Each point is reached from the start by the listed moves, each made once or not at all, plus a little noise. Is the number of moves made odd or even? Then give how often each move was made.
In the rows, zero is written as 128.

Moves:
(1): [162 115  81 108]
(2): [166 121 125 158]
Start: [120 128 147 137]
Points:
[151 115 100 118] => odd (1, 0)
[158 122 145 165] => odd (0, 1)
[192 109 100 148] => even (1, 1)

Moves:
(1): [150 145 112 132 106 129 117 100 150]
(2): [123 160 112 140 131 137 129 134 118]
(3): [138 136 140 112 207 127 114 122 156]
(4): [131 118 128 158 133 138 124 114 130]
(5): [149 118  79 113 137 120 150 123 105]
(6): [108 118 124 123 148 148  95 141 136]
Start: [110 129 139 133 113 129  75 139 134]
Points:
[137 187 120 135 173 138  52 111 174] => odd (1, 1, 1, 0, 0, 0)
[133 148  54 160 127 160  51 111 133] => odd (1, 1, 0, 1, 1, 1)
[149 168  58 136 104 130  87 112 123] => odd (1, 1, 0, 0, 1, 0)

Moves:
(1): [160 106 110 162 109 126 128 160 138]
(2): [141 139 139 108 106 126 147 123 112]
(3): [151 133 136 126 134 120 111 107 140]
(4): [141 129 129 130 143 146 138 134 121]
(5): [128 151 131  98 122 103 109 160  93]
(6): [105 138  95  92 122 164 108 143 137]
(7): [135 137  89 117 132 133 157 127 130]
(8): [133  99 128 126 126 137 127 170 150]
(9): [122 180 137 145 116 117  96 155 144]
Start: [142 125 126 138 143 121 135 111 135]
Points:
[183 126 138 105 154 115 107 171 126] => even (0, 0, 1, 1, 1, 0, 0, 1, 0)
[222 141 130 123 118 102 129 154  99] => odd (1, 1, 1, 1, 1, 0, 0, 0, 0)
[193 159  82 147 122 115 121 249 143] => even (1, 0, 0, 1, 1, 0, 1, 1, 1)
[143 141 101 100 141 150  98 104 156] => even (0, 0, 1, 0, 0, 1, 0, 0, 0)

Moves:
(1): [164 120 136 107 146 134 106 141 152 122 133 114 114 134]
(2): [123 144 108 134 141  95 143 128 129 122 136 122 131 122]
(3): [138 127 155 123 114 121 126 133 120 117 136 131 133 127]
(4): [143 133 148 144 123 120  97 123 145 129 141 130 128 137]
(5): [132 129 121 142 141 125 113 140 107 124 127 129 127 125]
(6): [141 156 136 121 143 126 149 167 118 132 124 145  92 140]
(7): [129 127 175 124 138 144 143 140 114 122 125  91 112 134]
(8): [137 129 112 139 108 117 141 143 145 132  95 140 107 104]
(9): [136 112 155 108 141 127 100 132 123 171 132 120 150 158]
(10): [164 101 136 135 124 137 119 129 128 174 142 142 129 128]
(11): [129 119 114 137 104 118 143 129 132 123 112 144 115 143]
(12): [114 121 135 136 143 119 137 138 134 110 126 143 123 126]
Start: [144 113 121 109 106 136 140 134 119 108 144 123 135 149]
Points:
[247  97 150 115 128  78 122 213 172 168 131 171  75 188] => odd (1, 1, 0, 1, 0, 1, 0, 1, 1, 1, 1, 1)
[221  96 153 107 123 124 151 178 148 139 139  90  89 129] => odd (1, 1, 0, 0, 0, 0, 1, 1, 0, 1, 0, 0)
[206  99 154 103 142 141 110 191  83 197 156 149 121 190] => even (0, 0, 0, 0, 1, 1, 0, 0, 1, 1, 0, 0)
[243  98 208 100 167  98 138 245 109 154 140 119  75 169] => even (1, 1, 1, 0, 1, 1, 1, 1, 1, 1, 0, 1)

Moves:
(1): [166 103 120 135 151 143 131  93  96 135 146 119 120 135 136 118 142 116
 100  90 137]
(2): [129 111 127 119 121 104 145 118 129 104 121 140 129 130 132 151 130 112
  92 129 120]
(3): [118 143 154 123 117 120 130 137 114 103 146 128 121 122 139 160 134 147
 140  98 121]
(4): [117 157 139 127 116 104 100 122 130 137 119 137 136 125 162 118 151 132
 150 128 119]
(5): [148 119 124 139 161 137 123  87 126 122 142 138 129 141 153 145 140 141
 141 137 127]
(6): [150 153 136 132 123 124 124 143 114 123  81 118 111 130 107 154 103 138
 132 147  95]
(7): [122 119 122 136 113 133 131 103 137 127 118 117 134 119 141 141 142 136
 141 135 149]
(8): [104 151 151 100 111 146 123 128 142 132 116 147 125 127 144 158 137 144
 134 125 100]
(9): [117 145 115 135 139 141 149 146 143  92 121 116 125 119 134 132 105 141
 127 132 131]
(10): [113 147 137 129 121 125 142 116 123 143 110 126 134 132 114 127 103 104
 139 134 137]
(11): [164 143 112 132 133 133 130 123 160 129 136 108 120 141 137 142 116 118
 142 136 145]
(12): [138 136 105 145  97 123 152 141 137 121 146 152 160 127 120 106 117 122
 123 110 117]
(13): [129 130 140 128 129 139 102 110 141 110 120 110 127 120 119 128 128 132
 140 138 124]
(14): [144 115 115 119 136 123 115 112 134 126 114 129 143 132 138 139 121 135
 142 112 141]
(15): [125 117 152 125 111 140 122 155 122 136 141 151 123 151 145 111  98 139
 111 116 118]
(16): [157 135 135 100 134 126 115 128 128 117 131 121 122  83 143 152 115 148
 127 141 127]
(17): [ 93  96 116 146 117 129  88 138 144 125 115 144 102 101 126 130 115 114
 117 133 128]
(18): [ 93 166 135 122 139 152 154  98 120 129 128 145  81 165 103 109 144 131
 150 133 171]
(19): [113 121 123 112 120 132 122 117 110 138 137 125 123 133 134 116 145 130
 147 131 113]
(20): [139 120 134 142 130 125 158 109 142 128 104 143 114 130 136 123 147 112
 151 128 141]
Start: [131 140 130 117 145 104 109 141  83 143 144 145 137 110 126 148 133 132
 107 122 148]
Points:
[140 224 207  97 112 121 104  82  26 142 117 153  72 124 163 184 119 169
 141  86 172] => odd (1, 0, 1, 1, 0, 1, 1, 0, 0, 1, 0, 0, 0, 0, 1, 1, 0, 1, 0, 0)
[148 150 108 180 133  94 113  35  89  90  75 177 116 100 160 155 124  81
 123 125 108] => even (1, 1, 0, 1, 1, 1, 0, 0, 1, 1, 0, 1, 1, 0, 0, 0, 1, 0, 1, 1)
[145 249 150 146 120  93 117  70 108 122 100 190  61  93 155 202 116 130
 209 143 174] => odd (0, 0, 1, 1, 1, 1, 0, 0, 0, 1, 1, 1, 0, 0, 0, 1, 1, 1, 0, 1)

Moves:
(1): [112 107 108 124 146 142 107 118 139 153 122 140 122 110 120 126 102 151
 128 145 150 117 101 152 134]
(2): [126 112 124 122 133 150 138 128 130 129 102 129 110 125 117 124 138 133
  95 117 110 108 123 112 118]
(3): [135 149 132 133 133 144 118 130 139 128 141 140 114 121 145 132 142 125
 115 128 140 119 146 125 130]
(4): [118 123 147 118 111 104 144 135 138 167 136 145 120 118 112 105 118 103
 121 133 131 128 131 116 131]
(5): [134 121 117 127 111 121 123 125 138 130 136 134 142 145  96 135 115 132
 128 124 125 112 117 130 158]
(6): [130 146 145 129 123 121 130 128 139 117 102 136 129 123 130 136 114 138
 103 127 129 146 121 106 130]
(7): [123 134 126 133 117 128 123 153 121 117 124 123 133 112 134 129 129 125
 134 104 126 134 128 134 127]
(8): [113 127 131 133 125 151 134 118 113 128 137 132 136 129 141 118 143 152
 143 126 113 119 109 142 134]
(9): [111 138 109 125 115 116 153 110 126 127 134 139 118 126 136 131 145 144
 129 117 138 143 133 117 145]
(10): [140 129 138 130 132 113 139 128 130 122 143 105 122 129 142 124 113 140
 132 144 131 116 124 139 153]
(11): [127 134 111 110 143 136 125 137 113 134 115 139 140 127 138 109 129 117
 125 137 129 146 132 151 153]
(12): [123 144 109 162 130 112 141 124 100 123 141 130 118 134 127 115 154 156
 131 160 134  92  98 107 121]
(13): [118 130 141 106 166 143 139 139 128  82 113 126 139 118  87 117 138 128
 124 126 122 133 134 139 120]
(14): [121 127 137 148 104 134 154 114 138 124 103 130 129 133 122 145 127 115
 120 124 134 130 117 131 124]
(15): [155 112 134 141 139 109 127 161 123 143 141 135 130 118 122 121 142 120
 119 138 123 142 111 144 117]
(16): [130 138 143 125 127 120 114 134 139 148 119 120 122 146 134 143 126 134
 106 120 126 127 145 146 123]
(17): [120 149 132 112 142 127 129 146 152 139 132 110 115 112 130 138 143 121
 136 133 101 131 126 129 156]
(18): [117 125 119 121 124 140 113 109 118 118 137 114 135 115 142 123 138 133
 121 131 121 134 129 125 129]
(19): [123 126 141 129 126 129 132 108 116 131 118 135 141 116 120 148 129 132
 138 117 137 101 109 128 117]
(20): [130 144 124 150  99 131 141 125 134 164 145 133 125 105 117 126 122 132
 136 113 118 133 143 129 124]
(21): [120 133 152 127 131 104 103 127 111 127 126 142 115 115 133 145 138 137
 126 131 120 135 152 135 132]
(22): [139 132 135 121  96 138 139 138 114 121 134 135 120 131 140 137 131 151
 124 138 133 142 128 131 132]
(23): [122 133 112 119 131 121 128 138 124 112 134 138 138 135 122 153 102 123
 114 130 108 118 126 124 117]
(24): [119 142 140 129 135 162 120 138  98 122 132 128 113 148 138 137 115 118
 119 120 126 149 123 115 134]
Start: [118 130 124 124 132 113 121 146 141 113 131 125 126 130 123 127 125 130
 100 128 118 114 123 151 137]
Points:
[ 99 179 166 123 123 153  63 166 100  85 143 136  78  86 199 165  95 194
  52 142 142 155 121 164 185] => odd (1, 0, 1, 0, 0, 1, 1, 0, 0, 1, 0, 0, 0, 0, 0, 0, 0, 1, 0, 0, 1, 1, 0, 1)
[ 67 198 118  92 149 188 174 138 164 107  83 167  99  82  61 191  81 158
  21 106  93  95  77 159 229] => odd (1, 1, 1, 0, 1, 1, 0, 0, 1, 1, 1, 0, 1, 1, 0, 0, 1, 0, 1, 1, 0, 0, 1, 1)
[ 57 172 173 121  89 123 170 128 119 127  60 204 103  66 145 138 165 145
  40  80 117 116 118 138 167] => odd (0, 1, 1, 1, 0, 1, 1, 1, 1, 0, 1, 0, 0, 1, 0, 0, 0, 0, 1, 0, 1, 0, 0, 0)
[ 97 144 202 112 152  80 118 192 118 180 108 174 143  34  91 106 103 175
  70 122 108 127 102 249 172] => odd (1, 0, 0, 1, 0, 1, 1, 1, 0, 1, 1, 0, 1, 0, 1, 1, 0, 0, 1, 1, 1, 0, 0, 0)
[112 106 122 123 168 136  76 155 112 123 164 150  94  79 155 142 129 194
  43 165  86  70  91 198 150] => odd (1, 1, 1, 0, 0, 0, 0, 1, 0, 1, 0, 0, 0, 0, 1, 0, 0, 1, 0, 0, 1, 0, 1, 0)
[105 176 176 159 136  93 108 193 108  77  84 190 114  75  96 209 133 203
  14 155 138  91  77 189  96] => odd (1, 0, 1, 0, 0, 1, 1, 0, 0, 0, 0, 1, 1, 1, 1, 1, 0, 0, 1, 0, 1, 1, 1, 0)
